Rows are points. A path goes straight from each point to the next, and from the last back to the first. The post is the endless flat space through its rows: a point in 2 columns, a line in 3, a plane in 4, and so on, so that a path can go around it. How many times does the path go around the post? Going back the other way cancels.

Post (2 x 3):
[[ 36  15  13]
 [-32 -25 -12]]
Path (27 x 3):
[[ -5  -2 -20]
 [-25  31  -9]
 [ 42  26  28]
 [-25  32  -5]
 [-25  -7 -25]
 [-26  33 -24]
 [-27  -9   3]
 [-46 -38  -4]
 [ 19 -47   9]
 [ 38 -34  18]
 [-52 -31  15]
 [  4  25   1]
 [-41   9 -49]
 [ 11  -2 -30]
 [ 33  59 -15]
 [ 33  42   4]
 [ -5   3 -26]
 [ 77   8  15]
 [-25 -65  22]
 [ 13  10  30]
 [-95 -75 -14]
 [  6 -48 -24]
 [ 35  -6  -6]
 [ 35 -27  31]
 [-10  -9  35]
 [ 28 -23  30]
 [-33 -55 -22]]
Times around: 0

Post (8 x 9):
[[  0 -26 -17 -45  16 -21 -15  20 -21]
 [-29  33 -53 -28   6 -25  -7  22   1]
 [ -2   5  -9  49  -5   0 -22 -44  46]
 [-27   7 -12   5  73  15 -22 -23 -82]
 [  0  23 -17 -36  12   5 -17  -1  22]
 [  0  12  -9  38  18 -14 -40  11  -9]
 [-24  18  12   9  16 -34 -18 -12  -4]
 [ 36 -15  42 -45 -42  40  19 -22 -56]]
Path (27 x 9):
[[-21  43  -3  -6 -11 -45 -27  35 -21]
 [ 54  -2  46  44  16 -30 -86  11  17]
 [-14  21 -11  -4  -9 -16  27  -8 -88]
 [ 30  75  -8  23   3  32  -2  11 -62]
 [ 28  73   8 -57  38  75 -14 -42 -57]
 [ 67 -19 -14  18  44  -5 -51  12  -3]
 [ 21 -38 -30 -40  33   5 -19  28 -16]
 [  5   8  65  39  19  47 -18 -40 -28]
 [-35   0  77  24  22 -12 -25 -54 -32]
 [-43  45 -57  41 -24 -35 -10 -52 -40]
 [ 29   7 -42 -25 -16   8   0 -54  43]
 [ 24 -38   9 -28  33 -17  -4  32   3]
 [-16  34  95  34 -37  40  14 -56  22]
 [ -3 -11 -20  17 -13  61 -19  11 -61]
 [-72  11 -65   1  42   5   2 -18   4]
 [-52  -1  24 -37  44 -54 -45   9 -43]
 [-35  30  20 -22  74 -26 -51 -50 -22]
 [  5   0 -41 -38  68 -50 -51  27 -45]
 [ 39 -16 -64 -35   2   3 -42  33 -30]
 [ -9  78 -17  45  35 -34 -48  41 -32]
 [-15   9 -37  50  36 -15  -8  12  10]
 [-15 -60 -46  18   5 -66 -31  43  29]
 [-31 -24 -78  34   2 -51 -28  59  18]
 [-10  -5 -37  63   6 -50  -3  15  36]
 [  9 -25  -3   1   7 -64 -20  30  31]
 [-11   0  18 -55  -3 -18   3  46   8]
 [-47  40  -8 -10  33  18 -24 -30  21]]
Times around: 3

Post (17 x 18):
[[ 15  39   7  34 -16   4 -15  32 -19  10  34  -7 -23 -17  -5 -17 -16 -13]
 [-27  17   4  41  14 -22   9  12 -39  -5 -48 -11  36  -5  15  12 -17  37]
 [-21  63 -10 -10 -14 -44 -21 -33 -29 -23 -95  30 -19 -27 -53  69   7  24]
 [-13  20   2  16 -22 -19 -32 -47   4   7  31  14  43 -16 -33   0 -10   3]
 [ -1  48   4  62  23  -3  15  22  22   5  31  27 -38 -27 -38  18  -7   8]
 [-13   2 -10  47   3 -18  10 -35  28 -33  19  -2   3  11  14 -25 -22   9]
 [-23  19   3  56  -2  13 -13 -15  15  -4  -2  -9  13  23  17 -19 -36  12]
 [ -6  -5 -80  14 -22  24  42 -16  -3 -39  -2 -16  10  -2 -15  15  10  85]
 [-25  -4  24  23   1 -15  -4 -27  -8  19 -14  -8  -3   2  14  25 -31  14]
 [  4  15  10   7  30  -3  29  -5  35  -5  32 -23 -40  26 -44 -16 -20  36]
 [-21  14  30  12  -8 -17  -1  12  16  15 -25  16  17 -19  20   4 -13 -24]
 [-12  40 -11  24 -31  -8  -2  10  -6  21 -14 -42  31 -44 -14  20   1 -36]
 [ -2  33   2  12  36  13 -12 -18  14   9  12 -13  16   9  34   1 -29 -21]
 [-12   2 -31  45  29  -7  -5  -6  24 -24  22  -3  -3  14 -19 -10 -47 -27]
 [ 17  -3  35  44  22   4 -25 -22  -4   6  -6  10   9  12  11  -6   0   8]
 [-13   9 -18  13   0   3 -32 -30  14 -10  36   2  -4  21  -5  -3  33  44]
 [  1 -54  40 -11 -13 -33 -30 -44  60 -26  18  -4  53  15  39  41  -1  51]]
Path (26 x 18):
[[-14  34  17  30 -29   4  29 -22 -30 -13 -53 -35 -23  -1 -25  18 -19  50]
 [ 24  20  17  27  63  -4 -63 -36   2 -13  -8  13  48  29  29  18  10 -21]
 [-31  30  18  27 -43  16  28  -2   6  72  33  -4 -15 -21 -31  15  43  70]
 [  4 -18 -43  48  18  10  -2   3  10   2 -15 -21  49 -34  21  14 -21 -24]
 [-11   5 -18  23 -20 -56 -20 -31   4 -35  16 -22 -40 -30  -3  20 -23 -46]
 [-18   6  37  41 -27  23  13 -30  15  -8 -13  -9 -43   5   1  -7  -6 -17]
 [-23  27 -14  48 -18 -16   6 -22 -11 -24 -31  18  45 -38  27  -3  14 -16]
 [-12  27   2  26  -2  14  -5 -16 -29  39  -2 -38  23 -29   3  31 -28   3]
 [-18 -19 -24  19  25 -37 -23 -11  25 -13   4 -19  19   6  26   4 -26  23]
 [-29  15  53  28  26 -12   5 -18  10  24  -8  10  46   1  30 -38   3  36]
 [-24  -6 -25  17   9 -16   2 -25  16 -36   4 -36 -73  19  -7  -4 -32 -15]
 [-15   1  -7  63   5 -14  -4 -23  30 -48  37  -5 -16  30 -29 -15  31  30]
 [-11 -11  10   6 -38 -13  25 -23  38  -6 -13  68 -34  30  42   4 -26  46]
 [  1  11 -53  67  -6  26  11 -52  -1  -8  -8  -1  23   7  -7  25   8  10]
 [ 11  15 -52 -45 -27  -2 -22 -22  36 -11  69  20  15   4 -52  -6 -41  39]
 [ -2  26  11  69  33 -24 -14   2  22  -5  32  25  70 -34   1 -44 -23   5]
 [  2  25  27   2   9  26 -22 -64  30  16  10 -13  23   2 -30   7  14  15]
 [-53 -20 -25  72 -26  -2 -27 -18  -4 -15  15  14  14   4  15  30 -44  12]
 [ 15  56  38  41  13  -8  -9   5 -29  37   2 -25   2  32   0 -22 -16  -5]
 [-22 -20  -2  17 -47 -22 -16  32  33  -8   7   2  -2   4 -11  -8 -27   8]
 [  1 -18   3   5 -12 -44 -58 -12  25 -22 -52 -20  23  54   7 -10   4  26]
 [ 29  44 -20  -3 -38  11   4 -22  10 -15   5 -36   0   8  23  -3   5  15]
 [ 10 -42  19   6 -34 -13  16  50  13 -28 -22 -24 -11  38   5 -12 -32 -15]
 [ 15 -12 -34  43   6 -38 -27 -75  43 -55   2   1  37  36  12  38 -27  27]
 [-23  10 -34  58 -21 -26 -11 -10  -2 -45 -64  13  -9  -8 -12  42 -57  44]
 [-21   3  30  68 -31 -12 -29  -7  53   4  -3 -40 -10 -19   5  15  -8 -30]]
Times around: 3
